Rows are points. Each copy is the shape, with its points in the same order, turned, moved and blurred by noise. Is it also mirrored, or only turned?

Shape:
-0.051 -0.053 -0.024

-0.016 -0.015 -0.024

0.005 0.020 0.004

0.003 -0.034 0.014

-0.043 -0.004 0.010

0.019 0.031 0.017

-0.015 -0.008 0.047

0.030 0.041 0.008

0.037 -0.022 -0.022
Copy 1:
0.058 -0.044 0.031

0.042 -0.004 0.004

0.008 0.017 -0.020

0.007 0.000 0.031

0.017 -0.036 -0.007

-0.016 0.025 -0.028

-0.026 -0.027 0.007

-0.010 0.040 -0.037

0.031 0.040 0.026
Copy 1 is: only turned
Copy 2, 9 rows:
0.009 0.031 -0.083

0.005 -0.005 -0.049

-0.014 -0.011 0.001

0.023 0.028 -0.018

-0.030 0.028 -0.035

-0.012 -0.014 0.024

-0.013 0.043 0.001

-0.011 -0.027 0.028

0.043 -0.015 -0.015
Copy 2 is: mirrored
Copy 3, 9 rows:
0.087 -0.001 0.016

0.037 -0.011 0.027

-0.012 0.006 0.021

0.027 0.040 0.036

0.034 0.012 -0.011

-0.030 0.017 0.009

0.010 0.060 -0.001

-0.045 0.002 0.022

0.008 0.004 0.070
Copy 3 is: mirrored
Copy 4:
0.018 -0.048 0.065

0.016 -0.015 0.028

-0.013 0.012 -0.007

0.001 -0.041 -0.001

-0.024 -0.015 0.039

-0.020 0.019 -0.024

-0.046 -0.029 -0.002

-0.015 0.031 -0.032

0.038 -0.018 -0.025
Copy 4 is: mirrored

Shape:
0.029 0.018 -0.047 0.027

-0.018 -0.014 -0.005 -0.019

-0.003 -0.001 -0.007 0.038

0.015 0.001 -0.001 -0.031

-0.024 -0.039 0.040 0.040

-0.011 0.046 0.034 0.037

0.008 0.034 -0.039 -0.003
Copy 1 (7 x 4):
-0.004 0.059 -0.023 -0.022

-0.025 0.000 -0.016 0.024

0.000 0.040 0.013 0.010

-0.005 -0.012 -0.039 0.003

0.005 -0.002 0.057 0.033

0.054 0.035 0.000 0.044

-0.008 0.045 -0.053 0.007
Copy 1 is: mirrored
Copy 2 (7 x 4):
0.054 -0.008 -0.023 -0.035

0.000 -0.041 0.015 0.013

0.026 -0.020 -0.042 0.012

-0.016 -0.015 0.015 -0.013

-0.017 -0.036 -0.055 0.055

0.017 0.037 -0.029 0.044

0.040 0.003 0.015 -0.027
Copy 2 is: mirrored
Copy 3 (7 x 4):
-0.037 0.034 -0.019 0.047

0.000 -0.011 0.026 0.009

-0.012 -0.009 -0.023 0.041

-0.008 0.018 0.013 -0.020

-0.011 -0.069 -0.027 0.015

0.035 -0.011 -0.065 0.021

-0.004 0.046 0.000 0.041
Copy 3 is: only turned
Copy 4:
0.002 0.015 -0.050 -0.043

0.018 -0.019 -0.016 0.024

0.027 0.008 -0.003 -0.028

-0.017 -0.005 -0.024 0.024

0.050 0.018 0.043 0.008

-0.009 -0.016 0.039 -0.044

-0.010 -0.021 -0.047 -0.028
Copy 4 is: mirrored

Shape:
0.025 -0.010 0.037 -0.025 0.008 0.070

-0.004 0.032 0.031 0.017 0.013 -0.040

-0.023 0.023 -0.027 -0.044 -0.024 0.014

0.028 -0.022 -0.010 -0.064 0.008 -0.013

0.045 0.038 -0.006 0.019 -0.008 -0.022

0.006 0.004 -0.012 0.040 -0.013 0.018

-0.030 -0.026 -0.029 -0.043 0.001 -0.023

-0.027 -0.023 -0.043 -0.026 0.046 -0.008

0.002 0.019 0.028 0.010 -0.001 -0.017
Copy 1:
0.048 0.025 -0.026 0.041 -0.070 -0.015

-0.011 -0.019 -0.004 0.032 0.031 -0.020

0.054 -0.016 0.022 -0.020 -0.015 0.020

0.048 0.006 0.058 0.009 -0.028 -0.044

-0.038 0.009 0.023 0.012 -0.007 0.001

-0.013 0.010 -0.026 -0.022 -0.023 -0.008

0.057 -0.020 0.032 -0.031 0.002 -0.041

0.061 0.026 0.015 -0.031 0.021 -0.047

-0.002 -0.018 -0.006 0.023 0.003 -0.019
Copy 1 is: only turned
Copy 2 (9 x 6):
0.069 0.012 -0.001 -0.028 -0.011 0.033

-0.012 0.047 -0.013 0.030 0.024 -0.035

-0.034 0.038 0.002 -0.012 -0.021 0.050

-0.009 0.027 -0.030 -0.044 -0.056 -0.005

0.001 0.035 -0.034 0.055 -0.025 -0.008

0.006 -0.012 0.003 0.045 -0.007 0.013

-0.054 0.010 0.005 -0.037 -0.029 -0.001

-0.035 0.010 0.044 -0.026 -0.045 -0.019

0.001 0.032 -0.016 0.020 0.018 -0.013
Copy 2 is: mirrored
Copy 3, 9 rows:
-0.064 0.001 0.005 0.022 -0.035 -0.009

0.002 0.044 -0.033 -0.006 0.054 -0.003

0.038 0.021 0.011 0.032 -0.024 0.015

0.020 -0.012 -0.001 0.047 -0.003 -0.050

0.008 0.003 0.013 -0.031 0.050 -0.010

0.001 -0.005 -0.022 -0.035 -0.002 0.019

0.053 -0.003 -0.036 0.046 -0.015 -0.015

0.044 0.016 -0.051 0.009 -0.039 -0.041

-0.005 0.023 -0.026 0.000 0.034 0.003
Copy 3 is: only turned

Shape, 11 rows:
0.007 0.020 0.034 -0.015 -0.027 -0.012 -0.038 0.034

0.011 0.019 -0.029 -0.047 -0.019 -0.012 -0.043 -0.002

-0.011 0.023 -0.020 0.018 0.007 0.014 -0.028 0.020

-0.039 0.039 -0.013 0.020 -0.002 -0.046 -0.037 -0.006

0.027 0.000 -0.029 -0.009 0.049 -0.021 0.024 -0.041

-0.035 0.027 -0.042 -0.030 0.036 0.006 0.002 0.003

0.024 -0.053 0.011 0.036 0.028 0.005 -0.007 0.000

0.017 -0.034 0.033 -0.016 0.002 -0.042 0.012 0.021

0.036 -0.042 -0.014 0.023 0.005 0.002 0.035 0.023

-0.002 0.044 -0.001 -0.038 -0.040 0.033 0.017 -0.031

-0.026 -0.047 0.001 0.050 -0.048 0.029 -0.008 -0.050
Copy 1:
0.040 0.043 -0.003 0.011 -0.020 -0.038 -0.012 -0.005

-0.031 0.028 -0.002 0.034 -0.028 -0.027 0.011 0.006

0.024 0.020 0.002 0.014 0.014 0.010 0.034 0.015

0.022 0.026 0.066 0.028 -0.005 -0.012 0.045 -0.010

-0.026 -0.048 0.035 0.035 0.033 0.015 -0.022 0.009

-0.022 -0.001 0.036 -0.003 -0.012 0.029 0.021 0.041

0.039 -0.015 -0.007 0.043 0.031 0.044 -0.025 -0.030

0.036 -0.012 0.015 0.026 -0.033 0.000 -0.056 -0.020

0.044 -0.055 -0.021 0.035 0.001 0.025 -0.021 -0.009

-0.035 -0.010 -0.011 -0.045 -0.005 -0.036 0.016 -0.010

0.019 -0.019 -0.013 -0.005 0.016 0.031 0.039 -0.098
Copy 1 is: only turned
Copy 2, 11 rows:
-0.008 0.008 0.035 -0.005 -0.025 -0.036 0.038 -0.012

0.013 -0.033 0.034 0.037 -0.006 -0.014 0.029 0.026

-0.014 -0.033 0.014 -0.014 0.005 -0.018 -0.020 -0.006

0.002 -0.014 0.068 0.018 -0.024 -0.001 -0.044 -0.014

0.074 0.000 -0.007 0.010 -0.007 0.002 -0.052 0.046

0.017 -0.029 0.042 0.006 0.049 -0.010 -0.030 0.019

0.002 0.025 -0.051 -0.019 -0.027 -0.037 -0.029 0.013

0.037 0.055 -0.001 0.015 -0.007 -0.028 0.017 -0.014

0.043 0.011 -0.062 -0.012 -0.007 -0.004 -0.013 -0.019

0.029 -0.024 0.033 -0.020 0.004 0.054 0.040 0.029

-0.054 0.023 -0.036 0.007 -0.031 0.068 -0.020 0.009
Copy 2 is: only turned

Shape, 15 rows:
-0.031 -0.001 -0.058 0.061 -0.060 -0.007 -0.015 0.020 -0.001

0.006 -0.035 -0.053 0.049 -0.061 0.024 -0.010 -0.016 0.001

0.004 0.005 -0.005 0.000 0.022 0.001 0.067 -0.046 0.019

-0.037 0.054 0.021 -0.010 -0.005 -0.027 0.011 -0.022 0.000

0.002 0.046 0.020 -0.048 0.000 0.001 0.045 0.004 -0.010

0.044 0.013 -0.007 -0.015 -0.011 -0.007 0.014 0.000 0.021

0.004 0.016 0.029 -0.013 0.026 -0.004 0.061 0.021 0.014

0.005 -0.024 -0.008 0.014 -0.018 0.043 -0.025 0.012 0.061

-0.013 0.013 0.013 -0.035 0.017 0.001 -0.006 0.014 -0.029

0.018 -0.036 -0.047 0.056 -0.011 0.052 -0.021 -0.021 0.028

-0.034 0.042 -0.027 -0.036 -0.006 -0.010 -0.016 0.013 -0.007

0.033 -0.014 0.023 0.014 0.033 -0.016 0.034 0.012 0.020

0.036 0.015 -0.014 0.005 0.050 -0.005 0.045 0.009 0.033

0.022 0.038 0.028 -0.009 0.026 -0.020 0.027 -0.024 0.001

-0.018 0.067 -0.013 0.025 -0.030 0.016 -0.004 0.037 -0.033
Copy 1 (15 x 9):
0.011 0.033 -0.015 -0.001 0.058 0.021 -0.061 -0.009 0.064

0.040 0.029 -0.024 -0.046 0.013 0.022 -0.037 -0.016 0.043

-0.013 0.018 0.023 0.006 -0.055 -0.030 0.023 -0.032 0.037

-0.072 0.023 0.042 0.009 0.011 -0.002 0.018 -0.005 0.032

-0.048 0.002 0.022 0.025 -0.025 0.009 0.048 0.022 0.026

-0.006 0.026 -0.027 0.011 -0.012 -0.009 0.033 0.009 -0.001

-0.023 -0.023 0.011 0.052 -0.035 -0.019 0.026 -0.011 0.016

-0.010 -0.011 -0.045 -0.032 0.004 -0.032 -0.042 0.002 -0.001

-0.015 -0.021 0.040 0.006 0.015 -0.002 0.030 0.025 0.001

0.039 0.025 -0.023 -0.047 -0.007 -0.027 -0.061 -0.010 0.009

-0.036 0.004 0.028 0.000 0.042 -0.014 0.020 0.045 0.044

0.002 -0.002 -0.001 0.043 -0.016 -0.035 0.019 -0.032 -0.017

0.004 0.015 -0.005 0.046 -0.034 -0.062 0.023 -0.004 0.008

-0.038 0.028 0.034 0.029 -0.024 -0.014 0.036 -0.008 -0.005

-0.030 0.021 0.028 0.036 0.022 0.032 -0.042 0.045 0.035
Copy 1 is: only turned
Copy 2, 15 rows:
0.046 -0.010 -0.046 -0.061 0.010 -0.002 0.039 -0.015 0.021

0.031 0.020 -0.069 -0.051 0.009 -0.015 -0.006 -0.009 0.033

-0.002 0.008 0.002 0.026 0.032 0.041 -0.052 0.034 0.015

0.029 -0.015 0.028 0.046 -0.003 0.019 0.006 0.008 -0.013

0.008 0.013 0.067 0.023 0.009 0.013 -0.031 -0.001 0.002

-0.017 0.004 0.026 -0.021 -0.003 -0.019 -0.035 0.021 0.013

-0.026 0.012 0.051 0.021 0.042 0.020 -0.022 0.008 -0.004

-0.009 0.033 -0.035 -0.003 0.047 -0.064 -0.002 0.009 0.035

0.010 0.042 0.051 0.027 -0.019 0.003 0.014 -0.007 0.030

-0.002 0.022 -0.071 -0.030 0.026 -0.033 -0.009 0.019 0.062

0.051 0.017 0.047 0.004 -0.012 -0.007 0.030 0.020 0.017

-0.072 0.007 0.017 0.001 0.020 0.008 -0.014 0.014 0.014

-0.043 -0.005 0.036 -0.001 0.038 0.018 -0.026 0.037 0.034

-0.019 -0.020 0.034 0.040 0.000 0.021 -0.035 0.011 0.006

0.045 -0.018 0.036 -0.015 0.016 0.000 0.032 -0.055 0.037
Copy 2 is: only turned

Shape (16 x 11):
-0.032 0.058 -0.027 -0.027 -0.032 0.010 0.013 0.001 0.022 0.032 -0.005

0.013 0.014 -0.002 0.024 -0.025 0.015 0.043 -0.041 0.013 -0.013 -0.034

0.009 -0.015 0.044 0.006 0.061 -0.017 0.010 0.010 -0.025 -0.029 -0.008

-0.029 0.006 0.004 -0.025 -0.048 0.010 0.030 -0.055 0.051 0.045 -0.017

-0.019 -0.049 0.032 0.014 0.016 -0.020 -0.021 0.041 -0.019 -0.030 0.057

0.012 -0.057 -0.021 0.000 0.006 -0.019 0.000 0.044 -0.024 0.020 0.017

0.002 0.030 -0.014 -0.062 -0.034 0.028 -0.005 -0.010 0.035 0.036 -0.008

0.013 -0.030 0.050 0.017 0.009 -0.049 -0.035 0.032 -0.028 -0.036 -0.040

0.037 -0.020 0.039 0.022 0.005 0.023 -0.009 0.005 0.011 -0.025 -0.006

-0.021 0.003 0.018 -0.010 -0.005 0.002 -0.007 0.021 -0.038 0.044 0.009

0.012 -0.036 0.042 0.006 0.046 0.016 -0.003 -0.003 -0.024 -0.032 -0.052

-0.011 0.038 -0.041 -0.016 -0.033 0.017 0.032 -0.013 0.057 0.022 -0.012

0.026 -0.025 0.045 0.015 0.071 -0.042 -0.020 -0.002 0.003 -0.013 -0.030

-0.026 -0.004 -0.034 -0.045 -0.019 -0.002 -0.010 -0.020 -0.010 -0.005
 0.009

-0.050 -0.019 -0.008 -0.001 0.010 0.015 -0.023 0.030 0.011 0.013 -0.016

-0.013 0.005 -0.025 0.012 -0.004 0.006 -0.043 -0.016 -0.008 0.030 0.018
Copy 1, 16 rows:
0.011 -0.009 -0.010 0.031 0.000 0.043 0.057 0.001 -0.001 0.037 -0.005

-0.019 0.001 0.012 0.017 -0.031 0.010 -0.030 0.032 -0.018 0.017 -0.020

0.022 0.030 -0.004 -0.053 0.001 -0.061 -0.023 0.024 0.008 0.009 0.044

-0.019 -0.003 -0.014 -0.009 -0.044 0.074 0.027 -0.010 -0.019 0.011
 -0.028

-0.006 0.020 -0.038 -0.037 0.036 -0.051 0.008 -0.009 -0.035 -0.031 0.082

-0.002 -0.016 -0.040 -0.013 0.038 -0.038 -0.017 -0.055 -0.013 0.007
 0.041

-0.018 -0.035 -0.014 0.003 -0.012 0.044 0.055 -0.006 0.033 0.023 -0.003

0.041 -0.041 0.004 -0.051 -0.007 -0.076 -0.017 0.016 -0.027 -0.018 0.047

-0.024 -0.003 0.021 -0.016 -0.015 -0.042 -0.017 0.009 0.011 -0.028 0.037

0.017 -0.004 -0.032 0.001 -0.018 -0.014 0.029 -0.031 -0.010 0.035 0.056

0.027 -0.002 -0.003 -0.040 -0.028 -0.041 -0.054 0.024 0.032 -0.009 0.045

-0.011 -0.004 0.005 0.031 0.008 0.052 0.032 0.002 0.002 0.013 -0.038

0.033 0.008 0.032 -0.082 0.003 -0.051 -0.029 0.000 0.010 0.002 0.036

-0.007 -0.030 -0.043 -0.012 0.025 0.035 0.014 0.015 -0.006 0.028 0.031

0.044 -0.006 -0.024 0.002 0.010 0.019 0.005 -0.018 0.003 -0.022 0.045

-0.003 -0.020 0.012 0.001 0.018 0.031 0.011 -0.019 -0.018 0.027 0.065
Copy 1 is: only turned
Copy 2:
0.000 -0.026 0.042 -0.028 -0.038 0.030 -0.021 -0.013 -0.032 -0.025 0.027

0.020 -0.005 0.006 0.025 0.000 0.056 0.025 -0.021 0.012 -0.004 0.069

0.035 0.034 -0.049 0.043 0.020 -0.022 -0.003 0.013 0.021 0.006 0.000

0.002 0.006 0.039 -0.009 -0.039 0.017 -0.004 -0.039 -0.024 -0.049 0.099

-0.010 0.028 -0.061 -0.008 0.020 -0.057 -0.027 -0.014 0.004 0.056 0.020

0.010 0.027 0.025 -0.006 0.012 -0.051 -0.019 -0.008 0.024 0.061 0.023

-0.018 -0.017 0.054 -0.015 -0.043 -0.006 0.018 -0.013 -0.034 -0.037
 0.034

0.027 -0.010 -0.051 0.046 -0.004 -0.047 -0.013 -0.030 0.067 0.019 0.003

0.005 -0.001 -0.037 0.007 0.014 -0.020 0.045 0.000 0.032 0.004 0.040

0.024 0.020 -0.001 -0.017 -0.053 -0.022 -0.020 0.004 -0.004 0.025 0.017

0.052 0.003 -0.031 0.067 0.009 -0.033 0.022 0.018 0.030 0.005 0.031

-0.010 -0.024 0.058 -0.024 0.002 0.038 -0.005 -0.017 -0.020 -0.033 0.057

0.055 0.030 -0.035 0.031 0.030 -0.042 0.010 -0.016 0.054 -0.025 0.000

0.006 -0.008 0.030 0.015 -0.014 -0.018 -0.007 -0.040 -0.052 0.018 0.029

0.033 -0.031 0.002 -0.014 -0.007 -0.046 -0.038 0.007 -0.011 0.006 0.047

0.043 -0.003 0.010 -0.041 -0.014 -0.023 0.011 -0.038 -0.023 0.018 0.025
Copy 2 is: only turned
Copy 3 (16 x 11):
0.002 0.005 0.011 0.035 -0.016 0.013 -0.052 0.025 0.053 -0.020 -0.002

-0.025 -0.022 -0.006 0.042 0.005 0.017 0.011 0.001 0.030 0.046 0.016

-0.022 -0.004 -0.001 -0.026 -0.008 -0.025 0.070 0.022 -0.047 0.002 0.003

0.002 0.029 -0.033 0.059 0.042 0.010 -0.030 -0.010 0.048 0.006 -0.014

0.045 0.005 -0.020 -0.060 0.004 0.023 0.053 0.016 -0.037 -0.036 0.012

0.018 0.031 0.025 -0.069 0.020 0.008 0.012 -0.016 -0.024 -0.017 0.033

-0.001 0.049 -0.015 0.044 -0.008 0.001 -0.057 0.009 0.020 -0.014 0.019

0.016 0.030 0.012 -0.034 -0.046 -0.003 0.094 -0.011 -0.034 0.016 -0.011

-0.003 0.014 -0.010 0.021 0.001 0.033 0.053 0.008 -0.037 0.015 0.038

-0.005 0.024 0.016 -0.021 0.002 0.022 -0.006 -0.003 -0.014 -0.038 -0.026

-0.002 0.005 0.005 0.006 -0.005 -0.009 0.055 0.008 -0.074 0.050 -0.001

0.003 0.015 -0.004 0.046 0.017 0.014 -0.045 0.029 0.058 0.005 0.034

-0.003 0.029 0.020 0.002 0.001 -0.035 0.089 0.014 -0.045 -0.003 0.003

0.035 -0.003 -0.015 0.005 -0.010 -0.018 -0.041 -0.024 0.006 -0.017 0.006

0.059 0.028 0.021 -0.013 0.004 0.015 -0.010 0.034 -0.019 0.010 -0.012

0.040 0.000 0.029 0.024 0.010 0.024 -0.008 -0.007 -0.012 -0.047 0.025
Copy 3 is: only turned
Copy 4, 16 rows:
0.011 -0.053 -0.032 0.022 -0.010 -0.022 -0.031 -0.012 0.033 -0.010
 -0.044

0.019 -0.023 -0.014 0.015 -0.036 0.044 -0.016 0.006 -0.041 -0.011 -0.035

0.021 0.043 -0.006 -0.049 0.013 -0.003 0.025 0.007 -0.038 -0.012 0.024

0.029 -0.064 -0.011 0.021 0.002 0.018 -0.046 -0.031 -0.012 0.045 -0.056

-0.019 0.074 -0.008 -0.037 0.031 0.019 0.025 -0.007 0.034 0.027 0.018

-0.008 0.022 0.038 -0.036 0.016 0.019 -0.021 0.022 0.042 0.008 0.028

-0.006 -0.063 0.002 0.037 0.001 -0.039 -0.023 -0.006 0.008 0.025 -0.031

-0.049 0.025 -0.021 -0.075 0.033 0.019 0.012 0.031 -0.037 -0.008 0.011

-0.020 0.034 0.007 -0.013 -0.021 0.008 0.014 0.024 -0.040 0.025 -0.014

0.018 -0.019 -0.002 -0.039 0.019 -0.010 0.015 0.020 0.042 0.015 -0.019

0.011 0.016 -0.014 -0.044 -0.003 0.006 0.016 0.039 -0.064 0.016 0.037

0.009 -0.042 -0.016 0.042 -0.029 -0.007 -0.059 -0.019 0.008 -0.002
 -0.041

-0.008 0.031 0.009 -0.081 0.003 -0.013 0.004 -0.010 -0.063 -0.005 0.022

-0.007 -0.043 -0.015 0.016 0.013 0.012 -0.002 -0.023 0.026 0.010 0.023

-0.001 -0.003 -0.041 -0.033 -0.006 -0.014 -0.031 0.011 0.029 0.037 0.014

-0.015 -0.029 -0.001 -0.031 -0.034 0.004 0.009 -0.021 0.041 0.023 -0.005
Copy 4 is: mirrored
